Rows are points. To make a cloud, some directions were put in groups of two or more. Within a group, all points are equally far from the middle, so they leave a hole (a ring in 2 directions, a hollow ball in 3). The other directions are filled evenly. Then the cloud was stretched, turned, moved and blurred a little. Count the holes, and give their numbers of directions, smallest first.

Cloud (20 x 3):
-0.025; 0.030; -0.051
0.014; 0.017; 0.045
-0.015; -0.020; -0.018
0.041; -0.031; -0.048
-0.009; -0.053; 0.030
-0.004; 0.032; 0.040
0.014; -0.070; -0.013
0.063; -0.056; -0.054
-0.005; 0.008; -0.050
-0.031; -0.028; -0.038
0.001; 0.078; -0.045
-0.018; 0.078; -0.046
0.079; -0.097; -0.011
0.045; 0.009; -0.085
-0.037; 0.073; 0.003
-0.066; 0.075; -0.010
-0.019; 0.046; -0.011
0.014; -0.049; -0.027
-0.019; 0.058; -0.041
0.036; -0.036; 0.019
Holes: 0

Cloud:
0.042; -0.002; 0.020
-0.050; 0.010; 0.003
0.070; -0.092; 0.014
0.028; 0.082; -0.042
0.050; -0.029; 0.021
-0.008; -0.009; 0.056
-0.069; 0.066; 0.018
0.056; -0.033; 0.011
0.028; 0.024; 0.026
-0.043; -0.043; 0.050
-0.059; 0.013; 0.022
-0.028; -0.080; 0.012
-0.050; -0.026; 0.036
-0.050; -0.016; 0.043
0.041; -0.048; 0.040
-0.001; -0.012; -0.030
-0.041; -0.067; 0.048
0.032; 0.050; 0.010
-0.015; -0.080; 0.069
0.060; -0.047; 0.010
-0.038; -0.020; 0.055
Holes: 1 (2)

Cloud (22 x 3):
0.013; 0.047; 0.012
-0.011; 0.015; -0.066
0.039; 0.015; -0.059
-0.018; -0.059; 0.050
-0.053; 0.010; -0.054
0.026; 0.026; 0.022
-0.014; -0.081; 0.014
-0.022; -0.039; -0.036
-0.091; 0.031; -0.048
0.005; -0.089; 0.050
0.047; 0.005; -0.058
0.055; 0.020; -0.045
0.071; 0.008; -0.006
0.029; 0.028; -0.060
0.064; 0.019; -0.024
-0.049; -0.018; -0.035
0.011; -0.012; 0.051
0.071; -0.027; 0.036
0.058; 0.024; -0.031
0.003; 0.048; -0.066
0.086; -0.005; -0.012
0.037; -0.038; 0.055
Holes: 1 (2)

Cloud:
0.000; 0.023; 0.114; -0.002
0.039; 0.008; -0.004; 0.034
0.065; 0.022; 0.030; 0.004
0.030; 0.058; 0.013; -0.059
0.003; -0.027; -0.046; 0.011
0.000; -0.011; 0.046; -0.075
-0.035; -0.001; 0.056; 0.092
0.045; -0.020; 0.034; 0.036
0.000; -0.041; 0.038; 0.065
0.044; 0.036; 0.000; -0.070
0.046; 0.047; 0.076; -0.015
0.054; 0.003; -0.009; -0.070
0.052; 0.006; 0.015; -0.063
-0.031; -0.052; -0.006; 0.029
-0.008; 0.023; -0.038; 0.051
0.029; 0.078; 0.012; -0.047
-0.055; -0.085; 0.048; 0.033
-0.041; 0.019; 0.011; -0.049
0.043; 0.009; 0.005; -0.077
0.025; 0.017; -0.001; -0.091
0.033; -0.026; -0.007; 0.013
-0.067; -0.022; -0.003; -0.006
0.063; 0.029; -0.004; -0.007
0.063; 0.059; 0.036; -0.014
-0.001; -0.006; 0.089; -0.041
0.024; 0.020; 0.093; -0.026
0.009; -0.014; 0.080; -0.054
Holes: 1 (2)

Cloud (29 x 4):
-0.012; -0.009; -0.044; -0.021
-0.043; 0.004; 0.039; 0.036
0.030; -0.027; 0.063; 0.077
0.029; 0.015; 0.079; 0.039
-0.007; -0.008; -0.009; 0.071
-0.042; -0.058; 0.023; 0.069
0.059; 0.003; 0.018; 0.064
0.070; 0.009; 0.001; -0.012
0.062; 0.000; -0.006; -0.021
0.070; 0.012; 0.037; 0.067
-0.040; -0.010; 0.058; -0.025
-0.052; -0.014; 0.048; -0.031
0.014; -0.006; -0.026; 0.036
-0.052; -0.064; -0.013; -0.021
0.019; 0.041; 0.003; -0.085
0.004; 0.018; 0.072; 0.026
0.045; 0.047; 0.050; 0.013
0.061; 0.019; 0.068; 0.060
-0.011; -0.045; 0.032; 0.094
0.012; -0.010; -0.036; 0.005
-0.040; -0.007; -0.043; -0.071
0.008; 0.036; -0.002; -0.094
-0.028; 0.014; 0.049; 0.028
0.062; 0.050; 0.039; -0.005
0.017; -0.022; 0.023; 0.099
-0.061; -0.018; 0.025; 0.051
0.018; -0.020; 0.020; 0.098
-0.016; 0.024; -0.017; -0.096
0.071; 0.011; 0.007; -0.035
Holes: 2 (2, 2)

Cloud (49 x 6):
-0.027; -0.036; -0.030; 0.083; -0.051; -0.077
-0.003; 0.056; 0.000; 0.005; -0.046; 0.054
-0.024; 0.016; 0.011; -0.007; -0.004; -0.094
0.102; 0.013; -0.042; 0.026; -0.030; -0.066
-0.051; 0.004; 0.039; -0.031; 0.022; 0.005
0.003; 0.031; -0.037; 0.010; -0.012; -0.069
0.071; 0.011; -0.032; -0.027; -0.044; -0.035
-0.026; 0.022; 0.000; 0.079; 0.029; 0.007
-0.060; 0.011; -0.072; -0.041; -0.018; 0.000
0.053; 0.027; -0.021; 0.029; 0.014; 0.076
-0.080; 0.048; -0.038; -0.023; 0.029; -0.020
0.014; -0.029; 0.018; -0.003; -0.071; 0.059
0.099; 0.042; -0.053; -0.004; -0.042; -0.023
-0.009; 0.026; -0.051; -0.001; 0.013; 0.011
0.082; 0.015; -0.029; -0.022; 0.037; -0.017
-0.008; 0.046; 0.002; 0.020; -0.020; 0.046
0.027; 0.026; 0.021; 0.014; -0.010; -0.048
-0.058; -0.047; 0.003; 0.002; -0.024; -0.019
0.010; -0.038; -0.019; -0.041; 0.005; -0.038
0.008; -0.058; -0.029; 0.031; -0.016; -0.016
0.023; 0.059; -0.023; 0.014; -0.026; -0.021
0.039; 0.030; 0.003; 0.027; -0.060; 0.022
-0.043; 0.030; 0.066; -0.050; -0.030; -0.082
-0.099; -0.011; 0.010; 0.000; -0.030; -0.062
0.109; 0.024; -0.004; -0.040; 0.021; 0.004
0.037; 0.042; 0.027; 0.067; -0.030; 0.027
0.090; -0.044; 0.052; -0.011; -0.057; -0.029
-0.038; -0.071; -0.049; 0.004; 0.002; -0.019
0.060; -0.076; -0.002; 0.087; -0.050; 0.005
-0.027; 0.069; -0.031; -0.062; -0.029; -0.052
-0.098; 0.033; 0.014; -0.035; -0.038; 0.006
0.054; 0.004; -0.013; 0.003; 0.043; 0.016
0.091; 0.056; -0.029; -0.046; -0.061; -0.042
-0.138; -0.014; -0.010; -0.024; 0.007; -0.021
-0.036; -0.054; 0.057; 0.086; 0.037; 0.007
-0.054; 0.000; -0.052; 0.033; -0.003; -0.013
0.012; -0.068; -0.016; 0.030; -0.045; -0.014
-0.035; -0.026; 0.050; 0.064; 0.037; 0.023
-0.040; 0.078; -0.052; -0.022; -0.062; -0.006
0.020; 0.046; -0.001; 0.042; -0.020; -0.054
0.073; -0.029; -0.021; 0.034; 0.003; -0.048
-0.037; -0.025; 0.000; -0.055; 0.022; 0.052
-0.021; 0.051; -0.094; -0.068; -0.063; 0.004
-0.001; -0.032; -0.028; 0.046; 0.018; -0.020
0.024; 0.006; 0.000; -0.079; -0.037; 0.033
0.057; -0.019; 0.040; 0.042; -0.044; -0.072
0.107; -0.060; 0.042; 0.039; -0.047; -0.030
0.062; -0.003; 0.014; -0.047; -0.031; 0.028
0.037; -0.006; 0.054; 0.094; -0.028; -0.059
Holes: 0

Cloud:
-0.075; 0.041; 0.059; 0.002; -0.021; 0.024
0.051; 0.056; 0.034; 0.012; -0.079; 0.017
0.014; -0.041; -0.055; 0.007; -0.027; 0.083
0.031; 0.031; -0.002; 0.067; 0.000; 0.059
-0.048; 0.066; -0.023; 0.017; -0.012; -0.052
-0.049; 0.053; -0.004; 0.002; -0.073; -0.056
0.007; 0.043; 0.107; -0.041; 0.015; -0.022
-0.019; 0.097; 0.056; 0.001; -0.012; -0.042
-0.020; -0.045; 0.088; -0.042; 0.009; 0.028
-0.022; 0.019; 0.014; -0.007; -0.006; 0.106
-0.003; -0.005; -0.071; 0.035; -0.031; 0.072
0.005; 0.026; 0.027; 0.014; 0.032; -0.065
0.005; -0.033; -0.059; 0.022; -0.039; 0.082
-0.059; -0.037; -0.004; 0.015; -0.022; -0.013
0.014; -0.031; 0.017; -0.045; 0.023; -0.050
-0.029; 0.045; 0.096; 0.025; -0.031; -0.012
-0.011; 0.054; 0.082; 0.039; 0.023; 0.029
0.041; -0.016; 0.032; -0.035; -0.036; 0.094
0.074; -0.010; 0.025; 0.012; 0.024; 0.080
-0.027; 0.007; -0.058; -0.002; -0.089; -0.025
0.006; 0.043; -0.010; 0.020; -0.071; -0.064
0.054; 0.043; 0.042; -0.014; -0.063; -0.009
0.010; 0.062; 0.032; -0.019; 0.022; -0.074
0.050; 0.007; -0.011; -0.060; -0.050; 0.007
-0.057; 0.002; -0.007; 0.024; 0.021; 0.028
0.034; 0.019; -0.006; 0.073; -0.032; 0.071
-0.034; 0.027; 0.049; -0.042; 0.020; 0.069
-0.038; 0.043; -0.013; 0.018; -0.051; -0.072
-0.031; 0.000; -0.032; -0.041; -0.067; -0.029
0.039; 0.108; -0.008; 0.008; -0.018; 0.005
0.049; 0.003; 0.038; 0.055; -0.049; 0.058
-0.043; 0.033; 0.059; 0.024; -0.078; 0.001
0.031; -0.028; 0.001; -0.014; 0.028; 0.101
-0.002; -0.006; 0.066; 0.037; 0.019; -0.031
-0.018; 0.077; -0.011; 0.013; -0.059; 0.077
-0.044; 0.036; 0.023; 0.033; -0.005; 0.078
0.037; 0.055; 0.003; -0.031; 0.052; -0.028
0.000; 0.010; 0.013; 0.033; -0.016; -0.067
-0.074; 0.005; 0.055; 0.016; -0.004; 0.032
0.002; 0.069; -0.085; 0.019; -0.071; 0.027
-0.011; 0.027; 0.084; 0.040; 0.036; 0.005
0.002; -0.017; 0.065; -0.029; 0.074; 0.051
-0.004; -0.001; -0.053; -0.021; 0.030; 0.043
-0.066; 0.029; 0.061; 0.010; -0.060; 0.004
0.060; -0.058; 0.014; -0.006; -0.005; 0.021
0.003; -0.009; 0.015; -0.044; 0.069; -0.023
0.052; 0.006; -0.006; -0.058; -0.045; -0.008
0.017; 0.078; 0.072; -0.044; 0.032; -0.018
0.004; 0.059; 0.014; 0.013; -0.086; -0.047
-0.030; -0.054; -0.029; -0.008; -0.037; -0.006
-0.043; 0.029; 0.037; 0.054; 0.015; 0.028
-0.005; 0.087; -0.024; 0.020; -0.075; 0.062
-0.061; 0.071; -0.022; -0.009; -0.023; -0.036
-0.050; 0.016; 0.058; -0.063; -0.017; 0.002
Holes: 3 (2, 2, 2)

Cloud, 78 rows:
-0.059; -0.024; 0.084; 0.059; 0.016; 0.045; 0.004; 0.009
0.005; 0.041; 0.063; -0.034; 0.023; -0.017; -0.031; 0.014
-0.074; 0.024; 0.071; 0.064; 0.023; -0.029; 0.058; 0.007
-0.125; 0.052; 0.093; 0.057; -0.014; -0.013; 0.097; 0.000
-0.066; -0.020; 0.101; 0.004; 0.017; 0.024; 0.003; 0.016
0.050; 0.018; 0.049; 0.051; 0.049; 0.069; -0.077; 0.080
-0.023; 0.066; 0.065; 0.099; 0.036; 0.063; -0.022; 0.056
-0.026; -0.046; -0.039; -0.027; -0.021; -0.076; 0.072; -0.075
-0.037; 0.043; 0.054; -0.044; 0.034; 0.025; 0.010; -0.025
0.010; -0.030; -0.025; -0.065; -0.028; -0.051; 0.020; 0.024
0.018; -0.050; -0.016; 0.007; -0.014; 0.060; -0.065; -0.018
0.036; 0.017; 0.058; 0.032; 0.015; -0.020; -0.033; 0.070
0.047; -0.040; -0.007; 0.041; 0.054; 0.045; 0.003; -0.019
-0.060; 0.044; 0.065; 0.007; 0.041; -0.077; 0.002; -0.020
0.065; -0.057; -0.047; -0.015; 0.012; -0.050; -0.044; -0.051
0.031; -0.005; 0.056; -0.012; 0.061; 0.066; -0.008; 0.018
-0.099; 0.004; 0.061; 0.058; 0.023; 0.071; 0.023; 0.043
-0.044; -0.040; 0.014; 0.011; -0.020; -0.043; 0.000; -0.058
-0.025; -0.048; 0.012; -0.023; 0.071; -0.010; 0.020; 0.000
-0.074; 0.067; 0.007; 0.022; -0.054; -0.048; 0.054; 0.009
0.026; 0.048; 0.010; 0.105; 0.050; 0.011; 0.014; 0.003
0.042; -0.051; 0.006; 0.028; 0.003; -0.035; -0.060; 0.046
-0.023; -0.038; 0.029; 0.011; 0.009; -0.002; 0.040; 0.076
-0.073; 0.053; 0.114; 0.060; 0.057; 0.042; 0.041; -0.017
0.044; 0.049; 0.046; 0.017; 0.088; -0.027; 0.038; 0.024
-0.081; -0.029; 0.002; 0.035; 0.009; 0.004; 0.015; -0.058
-0.033; 0.019; 0.036; 0.071; 0.026; 0.098; -0.030; 0.034
0.034; -0.021; 0.014; -0.037; 0.044; -0.024; 0.009; -0.016
0.024; 0.012; 0.078; 0.010; 0.036; -0.014; -0.091; 0.029
-0.093; -0.024; 0.017; 0.027; 0.058; 0.060; 0.006; -0.001
0.061; -0.061; 0.037; 0.009; 0.049; 0.018; -0.020; 0.048
-0.067; 0.019; -0.011; 0.035; -0.045; 0.006; 0.074; -0.033
0.109; -0.002; -0.024; 0.006; 0.000; 0.025; -0.062; -0.029
-0.008; 0.049; 0.001; 0.056; 0.025; 0.024; -0.036; 0.011
-0.025; 0.014; 0.029; -0.005; 0.001; 0.057; 0.050; -0.011
0.072; -0.020; -0.012; 0.086; 0.044; 0.045; -0.026; 0.036
0.057; 0.076; 0.081; 0.025; 0.051; -0.009; -0.011; 0.021
0.039; -0.051; -0.040; -0.016; 0.010; 0.020; -0.043; -0.038
0.066; -0.046; -0.033; 0.000; 0.033; 0.022; 0.040; -0.047
0.084; 0.043; 0.036; -0.015; 0.011; 0.003; -0.024; 0.029
-0.110; 0.022; 0.023; 0.054; -0.001; 0.086; 0.030; 0.041
0.078; 0.010; 0.002; 0.002; 0.019; 0.008; 0.004; 0.058
-0.019; -0.081; 0.042; -0.068; 0.033; -0.022; 0.038; 0.026
0.008; 0.024; 0.060; 0.028; -0.016; -0.023; -0.008; 0.065
0.002; 0.098; 0.018; 0.005; 0.002; -0.028; 0.025; 0.008
-0.001; -0.087; -0.030; -0.043; 0.047; -0.017; 0.033; -0.039
-0.055; -0.056; 0.060; 0.021; -0.005; 0.018; 0.021; 0.025
-0.013; 0.008; 0.003; -0.081; 0.006; -0.043; 0.029; -0.024
0.019; -0.023; -0.070; -0.036; 0.005; -0.043; 0.048; -0.056
0.024; -0.033; 0.072; -0.037; 0.066; 0.018; -0.017; 0.034
0.050; -0.046; 0.032; 0.000; -0.004; 0.000; 0.012; 0.018
-0.059; 0.004; 0.036; 0.091; -0.057; 0.015; 0.036; -0.013
-0.051; -0.002; -0.013; 0.040; -0.013; 0.008; 0.071; -0.002
-0.072; 0.033; -0.003; 0.062; -0.019; 0.028; 0.035; -0.063
0.069; -0.029; -0.036; -0.004; 0.019; -0.032; 0.000; -0.035
-0.069; 0.034; 0.088; 0.038; -0.007; -0.022; 0.097; -0.020
-0.032; 0.034; -0.033; 0.023; 0.041; -0.052; -0.023; -0.013
-0.094; 0.055; 0.095; 0.075; 0.023; 0.021; 0.072; 0.022
-0.064; 0.057; 0.032; -0.005; 0.032; 0.033; -0.010; -0.044
0.016; -0.019; 0.015; -0.002; -0.011; -0.033; 0.005; 0.002
0.070; 0.014; 0.009; 0.000; 0.058; -0.010; 0.046; -0.020
-0.003; 0.030; 0.065; 0.038; 0.030; -0.045; 0.027; 0.070
-0.005; -0.060; -0.017; 0.001; -0.037; -0.009; 0.050; 0.008
-0.061; 0.045; 0.073; 0.009; 0.012; 0.010; 0.024; 0.055
-0.117; 0.064; 0.064; 0.060; 0.061; 0.031; 0.045; -0.041
0.035; 0.019; -0.026; -0.015; 0.038; -0.028; -0.014; -0.045
-0.061; 0.080; 0.056; 0.023; 0.012; -0.038; 0.081; 0.026
0.045; -0.024; 0.026; 0.041; 0.012; 0.057; 0.036; 0.037
0.013; 0.027; 0.008; 0.039; 0.017; 0.021; 0.025; -0.074
0.053; -0.003; -0.006; -0.020; -0.006; -0.037; -0.058; -0.001
-0.049; 0.022; 0.066; -0.023; 0.021; 0.052; -0.051; 0.027
0.007; 0.027; 0.070; -0.005; -0.016; -0.041; -0.011; -0.030
-0.076; 0.030; 0.026; 0.044; 0.021; 0.047; 0.015; -0.001
-0.114; -0.030; 0.034; 0.030; 0.039; 0.044; -0.039; 0.006
0.025; -0.022; 0.012; -0.033; 0.026; 0.040; 0.024; 0.022
0.015; -0.006; 0.004; -0.044; 0.068; -0.010; 0.086; -0.078
-0.086; -0.013; 0.034; 0.047; -0.006; 0.005; -0.025; 0.010
0.028; 0.036; -0.074; 0.035; 0.029; -0.012; 0.053; -0.032
Holes: 0
